Each row is a point. Before rounding, the points of a table are all equally far from one centre. They may lie mostly on one side of it. Where is the centre, to within rounding?
(in the rows, 128 means zero)

Points, 8 rows:
[[106 199]
 [ 86 153]
 [132 202]
 [113 126]
 [ 87 148]
 [ 84 164]
 [100 196]
 [ 88 148]]
Centre: [123 164]

Points, 16 rows:
[[104 106  80 114 115 192  93  61 220]
 [141 123 111 108  76  99 111 103 178]
 [144  86 118 172  82 100 124 120 175]
 [139  90 132 171 121 111 201  79 130]
 [ 90  69 148 130  67  89 159  70 162]
 [133  87  86 182 123 124 178  70 122]
 [ 87  72 119 197 128 106 202  75 128]
 [ 89  80 109  84  70 167 181  80 128]
 [115  45  98 159  82 121 148 106 181]
 [ 61  65 137 139  60 117  73  85 163]
 [ 99 145 122 126  59  89 170 124 162]
 [109 103 116 153  49 125 120  69 192]
 [ 84  77 161 215 124 128 165  61 101]
 [113  23 165 160 137 116 137  82 121]
 [121  94 109  67 144 122 179  90 104]
 [146 107  98 158 131 105 178  61 128]]
Centre: [ 70 119 137 139 144 153 130 106 153]

Points (25 x 20):
[[150  81 160  81  94 171 140 178 176 172  66 102 125 153  71 136 103  95
   91  97]
 [115  81 153  84 141 137 134 178 202 137  63  96 139 126  78  90 122 164
   85 102]
 [144 120 151  77  82 144 103 190 174 146  61  73 104 146  85 117  96 132
   98 116]
 [140  57 113  79 132 151  86 161 186 195  62 180 121 104  92 117 102 141
   83  82]
 [172 101 105  87 100 138 174 174 196 155  52 144 112  87 102 108 108 147
  134 117]
 [145  92 157 120 112 148 139 150 215 158 108 134 123 156  70  90  78  98
  107 139]
 [149 134 155  69  87 174 126 174 195 148  62 142 126 174  77 122 133 168
   84 127]
 [169 146 163  45 129 110 144 165 165 162  42 114 160 152 118  78 117 130
  104 103]
 [152 140 155 125 132 209 140 148 234 160  83  99 134 138 118 137 100 117
  173 116]
 [133 113 159  79 145 156 171 157 224 112  73 124  90 144  95 131 144 131
  113  96]
 [138  90 123  77 169 150 158 175 208 153   7 162 158 104  49 119 115 129
  143 131]
 [155 128 114 108 150 167 147 166 181 164  41 108 132 107  78  96  77 160
   59  94]
 [135 111 157  98 165 117 162 184 205 174  74 121 152 172  90  73 134 130
  121 151]
 [143 101 161  83 109 156 149 171 206 125  33 110 120 131  98 143 104 180
  137 136]
 [136  71 169  90 118 168 159 149 190 195  88 121 130 148  83 102 112 149
  124 125]
 [146  91 131  77 154 162 147 173 157 124  42 140 114 130  78 147  90 171
   56 127]
 [139  72 144 119 104 192 153 182 210 162  61 148 128 129 138 113  93 145
  103 101]
 [112  81 149  97 118 158 110 175 191 164  60  99 132 107  75  76 109 149
  110  72]
 [138 110 139  93 122 182 127 176 193 151  55  83  73 141  92 100 107 113
   64 142]
 [ 99  98 115  61 174 140 128 208 171 149  34 107 124 125  92 137 130 165
   68 102]
 [157 112 155  91 122 135 156 154 185 131  44 144 140 134 109  76 101 178
   88 167]
 [136 112 141  57  96 127 157 163 172 148  87  84 135 145  63 150 110 126
   80 126]
 [107 109 185  66 154 156 120 177 188 163  43  80 153 184  92 108 140 122
   87 122]
 [106 117 130  69 159 126  99 195 170 131  24 128 125 145  61  96  92 175
   89 115]
 [169 128 156  93 104 181 122 181 164 146  81  68 161 169 115 119  90  94
   91 126]]
Centre: [113 135 117 108 143 151 107 138 158 152  57 142 142 128 115 133 125 107
 121 131]

Points, 30 rows:
[[197 127 112 134 162  77 153 113 176 105  52 113  78 169 150  75 172  79
  131  75 153 107 168 112]
 [134 103 132 199 142  66 169 150 210  92 105 142 118 209 137  17 166  80
  153 117 142  99 182 125]
 [191 106 156 202 159 113 161 115 182  99  80  94 113 198 157  62 104  81
  150 109 113 160 202 148]
 [155 117  99 149 143  79 135 112 187  64  83 102 120 202 144  50  98 118
  123 140 171 135 190 105]
 [195 123 120 148 162  84 188  93 219  81 132 122 124 169 120  54 148  78
  176 124 124 126 213  94]
 [170  93 115 172 132  68 109 107 190 118  92 111 120 204 171  54 160  93
  117 150 141  94 176  77]
 [146 118 133 145 143  90 170 118 213  45  73 101 166 189 133  87 102 137
  133 107 147 177 144 157]
 [181 126 165 169 146  97 132 124 237 137  89 124 128 185 165  53 119  62
  160  85 170 122 135 106]
 [157  95 123 200 149  80 129 130 201  63  79 121 133 195 123  94 109 120
  164 153 133 164 182 115]
 [194 133 123 163 162  78 147 120 206 118  94 118 144 188 161  53 118  92
   77 108 141 116 180  73]
 [205  66 150 175 154  53 116 150 203 108 125 149 120 194 159  53 137 110
  159 145 158 165 120 140]
 [178 146 121 160 151  93 187 165 230 122  66 111 105 178 144 112 118  67
  148 129 136 138 213 128]
 [207 112 133 178 154  84 173 143 218  98  92 113  93 191 155  73 106  99
  142 142 171 108 172  95]
 [179 142 169 176 169  92 152 110 199 100  81  99  99 180 110  96 103  99
  186 119 154 144 162 116]
 [138 136 160 175 147  64 170 130 178 120  64 116  87 194 120 104 200 111
  169 157 147  96 161 132]
 [154  60  99 162 132  80 131 158 220 129  77 140 105 228 119  92 100  70
  141 117 150 139 155 117]
 [108  96 107 162 146  81 171 139 213  70  66 135 105 218 139  79 114  93
  134 113 155 144 163 155]
 [140 133 110 153 160  82 124  84 204  96  79 117 113 212 173 108 118  98
  195 145 134 140 153 134]
 [179 113 116 192 187  89 140 128 228  84  81  97 155 212 159  59 149  97
  154 110 144 154 186 133]
 [154 107  90 148 147  96 193 134 209  87  67  79 101 142 187  61 147  96
  153 117 132 178 172 139]
 [138 121 145 172 192  75 133 126 223  97  74 146 163 172 121 125 141 125
  146  87 134 124 171  93]
 [150 142 114 175 179  79 152 124 232 105  90  93 131 169 148  62  81  70
  178 130 165 117 169 170]
 [164 112 137 150 126  50 130 145 240 107  93 101 119 194 152  53 152  84
  153 121 172 137 199 116]
 [135 112 121 141 144  51 132 131 221  96  92 163  66 194 172  70 104 135
  140 115 156 125 150 157]
 [148  68 115 200 179  74 127 148 188  93  72  97 117 188 110  95 136 110
  152 122 137 102 186 106]
 [182 148 102 185 176  83 132 137 224  98  55 118  80 183 125  64 133 114
  122 114 145 157 158 129]
 [148 143 107 168 124  65 154 170 199  72  63 123 107 160 115  95  86  87
  126 117 137 151 154 130]
 [147  87 127 153 176  77 145 132 208 127  71  86 106 198 155 120 115  73
  115 115 157 154 128 138]
 [177 102 121 165  73  74 176  63 233 133 127 123 142 202 145  87 134  99
  186 108 181 117 181  92]
 [169 111 118 179 118  48 105 169 165  76  71 136 124 183 126 105 125  97
  157 101 163 142 163 109]]
Centre: [166 114 105 155 121 120 154 124 175 147 129 136 145 155 126  85 149 126
 139 117 137 122 157 165]

Points, 28 rows:
[[159 175 128 161 121 119 125 137 125  99 100 159 128 131 166 102  99 116
   78 146 134 111  39 164]
 [144 148 179 173 140 125 127 117 115  97  89 111 127 125 185  85 139 100
   90 119 129 127  36 132]
 [126 115 131 149 110 112 130 137  86 118  67  98 109 113 163  83 148 108
  110 136 108 132  47 159]
 [120 127 136 162 140 133  87 114 101 123  69 126 166 131 154  71 178  91
   87 136 121 132  59 121]
 [154 121  94 162 150 125 120 147  95 122  72 135 143 118 169 118 154 138
   95 157 130 127  68 118]
 [114 137 123 132 136 133  95 128 116  94  74 161 135 109 165  92 111 141
  104 141 158 138  62  96]
 [159 156 135 163 133 132 111 128 118 115  79 129 122 110 165  96 158  75
   82 150 155 162  38 110]
 [158 153 105 151 153 140 115 153 106 119 103 155 130 134 175 103 142  91
  113 102 147 142  42 160]
 [120 164 103 157 130 111 111 111  83  88 103 133 138  83 180 124 136 124
  116 126 124 130  46 128]
 [136 148 101 152 156 137 135 141 102  92 109 129 123 122 165 122 145 119
  112 178 178 130  65 131]
 [161 136 133 148 108 131 104 129  88 119  69 152  94 111 132  95 106 100
  122 176 122 119  68 141]
 [114 151 103 176 128 109 111 141 104  47 111 164 142 126 129 102 160 130
  119 138 158 120  68 128]
 [147 138 131 166 145 126 110 129 125 109  88 133 126 100 158 101 118 128
  120 132 169 129   7 164]
 [152 131 142 181 155  95 106 140  90 123  92 132 142 138 153  68  98  99
  108 128 160 145  40 144]
 [104 129 139 140  97  93  98 140 157 104  98 143 134  92 181  74 143 102
  127 162 133 124  67 140]
 [165 161 152 194 154 135  91 124 102 124 118 146 140 135 155 110 133 148
   80 168 140 129  66 131]
 [177 140 124 166 148 125 111 116 108 129  59 120 144 114 157  91 131 130
  110 170 135 134  37 129]
 [139 143 119 156 137 121 141 119  88  82  71 132 116 111 175  95 135  93
   97 126 158 119  92 144]
 [175 146 143 152 129  90  90 116 114  95  84 147 139  89 169  76 119  86
  115 135 126 160  69 153]
 [120 159 100 143 149 105  90 147 118 130 110 173 119 135 126 154 125  99
  158 141 135 129  73 138]
 [165 177 113 165 123 138 113 139 118 116  83 161 152 124 160  86 110 134
  134 150 138 146  44 122]
 [147 153 144 152 124 149 106 157  85 117  73 159 127 123 144 107 116 106
  119 164 164 115  74 155]
 [150 110 123 158 106 104 108 110  95 112  76 143 137 127 184  65 141  98
   98 153 115 116  58 130]
 [153 148 131 102 137 111 111 131 109  93  90 118 104 136 182  86 173 116
  128 111 140 110  57 133]
 [151 150 134 157 139 143  90 116 106 127  92 101 165 121 125  99 175 125
   80 134 120 112  35  86]
 [145 133 144 159 148 104 156 138 116 128 116 151 179 129 165 106 160  98
  106 162 139 134  79 109]
 [136 133 154 157 123 122  99 144 101  86  81 113 134 129 158 126 136 129
   89 163 110  79  43 110]
 [132 152 112 168 143 140  91 121 131  85 101 127 164 110 162  92 121  82
  106 148  98 156  27 131]]
Centre: [140 137 129 151 117 116 102 123 128 112 116 116 135 133 130 110 134 111
 115 129 135 130  77 131]

Points:
[[106  74 158  79 129 148 115  77 124 113 119 122 201 114  88  79  58  76
   68  54 122  87 132 172]
 [ 87 118 196  68 123 174  72  66  77 124 101 142 186  94 103 116 106  69
   36 113 120  86 143 147]
 [ 98 153 150 127  53 140 117  82  83 149  91 134 166 101  88  54  97 113
   88  95 194 105 109 150]
 [164 132 170 118  76 137  92 102 136 130 151 120 179 105  97  99  99 113
   40  76 159 102  37 154]
 [114  94 192  76 107 176 101  83  92 100 158 141 139  90 115  91  54  90
   50 118 139 139 101 166]
 [129 128 229 132 102 153 102 105  74 149 119  93 188 105  94  86 113  96
   35 111 166 110 124 161]
 [ 81  93 205  95  88 149  80  81  83 169 109 130 182 103  58  78 126 105
   60  88 169 161 115 156]
 [ 91  89 154  85  91 162 122  72 120 115  97 134 165 117  74  87  68 102
   82  83 198 114 164 128]
 [108 133 201 126  72 154  56  93  76 139 107 130 170  97  65  67 109  84
   66 117 162 133 139 112]
 [ 77  72 160 104  94 144  60  99  73 119  90 110 147 137  64  95  88 121
   43 104 181 121 127 122]
 [113 100 209 114  96 147  75  96 147 146  87 137 195 130  81  87 124  64
   88 109 165 113  82 160]
 [102 116 205 109  72 134  20 107  97 100 121 122 172 121  97  71 101  95
   83  84 141 121  99 130]
 [113 129 211  59  71 109  56  90 106 178 125 143 151 123  85 105  88 108
   50 114 169 122 106 156]
 [124 103 213  90  70 122 117  91 138 113 137 170 208 147 116  72  77 115
   87  81 173 122 138 168]
 [ 90 125 146 122  99 139  88  82  99 142  87 114 150 113  50  80  43  86
   72 127 163 141 119 138]
 [ 86 104 165 126  98 162  97  63  75 154  80 105 137 106  55  96  76  89
   49  70 132 129 104 118]
 [ 87 121 201  80 112 161 133  71 102 128 115 158 159  84  98  90  92  91
   64  81 195 146 118 136]
 [132  89 169  78  64 122  86  90  72 142 105 111 211 107 110  95  89  79
   63  65 169 125 118 138]
 [ 95  99 174 107 100 131 102 111 140 147 128 180 163  73 107  80  64 117
   18  70 158  88  62 169]
 [ 76  85 187  52 102  97 126 117  83 126 139 130 176 163  84 102  98  88
   52  57 134 113 119 166]
 [154 106 162  78 103 164 126  98 126 105  99 144 184  59  77  71  78  92
   64  93 146 155 127 132]
 [ 67  70 162  84  84 132  95 131  92 138 139 120 188 121  56 101  67 101
   24  93 157 132  93 108]
 [ 89 105 180 129 103 173 112  90 101 136  76 116 166 142  89 100 104 123
   48 107 198 156  85 161]
 [111 132 172  91  96 148  66  53 113 104 101 131 142 131 108  80  62  81
   81 101 156 147 123 144]
 [ 78 122 186  75  69 115  76  75 106 134 105 144 189 127 101  95  77 100
   49  50 152 131  77 153]
 [135  74 191  93  49 130  82  91  72 140 101 175 183 106 101  69  74 115
   47  71 157 105 100 129]
 [ 66 111 159  97  94 162  85 110 129 163 124  92 153 115  64 100  95  54
   71  99 173 135 121 141]
 [125  92 168 114  98 167  90  68  93 109 129 167 162 101  86  80  63  89
   29 111 170 138  78 138]
 [112 107 209  90 116 150 115  80 126 151  96 115 202 113  70  63  76  96
   70  64 114 123 134  96]
 [103 105 180 137  66 132 100 110 103 150 130 120 160 111  87  75  80 131
   29  91 201 155  92 138]
 [ 66 126 204  81  95 168  79 106 124 144 130 128 200  76  69  78  78 101
   64  82 128 150 138 182]]
Centre: [111 114 151 121 108 143 105 116 107 146 131 158 170 117 100 128 108 135
  85  99 116 112 124 141]

Points, 30 rows:
[[111 165 164  74 119  83 123 123 125  99 157  90  94 105 144 158 164 192
  115 161 157 100 149 118]
 [110 153 121 122  88 155 122 149 130  80  86 131 191  91 178 205 175 139
   72 133 132 149 164 104]
 [124 137 141 139  94  91 121 143 131  79  64 125 112  94 131 190 175 158
   87 134 173  71 108 153]
 [141  99 161 103 137  98 179  95 148  65 132 122 214  78 133 148 213 141
  117 129 141  78 125 100]
 [ 95 144 112 162 101 113 106 130 173  99 107 118 144 100 177 172 215 135
   57 166  71  89 128 110]
 [133 145 161 101 120 112 137 118  94  58 107 169 173  53 153 139 189 176
   97 177 103 117 125 126]
 [123 126  87 183 112 110 151  91 152  80 101 132 185 122 134 166 249 165
   83 138 121  86  95 160]
 [116 154 119  97 135  89 145 107  86  56  87 145 156 105 119 170 184 119
   53 125 136  97 131 181]
 [157 174 117 129  92 125 137 122 129  70 104 134 150 100  99 159 219 143
   60 160  95  99 154 164]
 [100 163 153 104 122 105 172  98 139  73 115 115 107  68 150 225 197 112
   61 153 166 104 140 110]
 [ 77 151 129 151 128 120 192 117 132  84 111 101 181 102 155 167 162 111
   76 159 113  96 189 106]
 [132 139 135 109 115  69  84 140 106  75 110 149 158 115 130 170 159 142
   59 147 116  87 107 165]
 [136 172 149 144 106 100 114  77 112  78  87 130  94 122 109 152 148 187
   94 131 153  74 148 123]
 [ 93 186 147 145 102 107 167 127 153  68 131 136 187  79 132 166 152 138
   78 135 153  98 127 147]
 [ 97 145 136 123 139  91 142 132 101  89 169  91 175  75 150 140 175 108
   41  67 122  79 115 135]
 [137 121  94  80 120  88 126 113 170  74  76  95 144  82  96 176 170 154
   38 118 154 144 128 140]
 [136 155 146  94  86 118 131 123 132  71 124 168 147  84 120 175 193 190
   55 147 156 100 142 148]
 [114 164 125  97  91 109 183 163 109  47  85 135 166  76 131 167 170 144
   42 110 150 127  93 138]
 [130 181 125 144  81 108 172 109 109  62 134 120 111 117 119 203 184 162
   85 120 175  74 183 114]
 [136 153 130 100 149  87 161 143 128  69  80 153 170  78 130 153 176 147
   68 148 167  79 120 147]
 [131 124 114 135  89 108  99 162 124  60  88 124  95  86 146 195 154 128
   69 154 167 154 154 140]
 [145 135 126  99  74 106 119 134 121  39  89 144 119 119 157 194 179 156
  103 104 131  77  90 166]
 [ 90 147 127 120 102 116 103  99 167  79 107  78 174  76 127 139 149 135
   70 115 116  88  70 116]
 [111 122 133  99 100  98 175  67 101 108  66 112 183  85 120 197 209 139
   73 148 126 120 111 149]
 [155 163 166 154 171  88 135  77 120  70  72 130 151  67 141 196 181 137
  109  79 136  99 101  84]
 [139 131 119 128  69  89 202 122  73  86 102 115 151 111 128 197 170 128
   72 116 132  55 126 153]
 [112 138 124 147  89 141 155  84 174  87  63 103 114  95 147 191 184 132
   81 124 110  60 152 106]
 [122 169 130  85 128 108 142 173 110  76 101 100 150  77 124 153 202  90
   71 100 137  93 107 151]
 [125 105 169 126 144 124 177  93 120  43  98 177 115  99 144 133 171 185
   71 106 144  83 126  46]
 [128 151 137 118 138  45 122  64 131  54 129 152 135  74 146 158 174 112
   59  72 110 105 147  94]]
Centre: [135 123 104 133 129 116 155 115 115  95 135 118 125 112 142 162 179 148
  98 118 120 134 110  97]
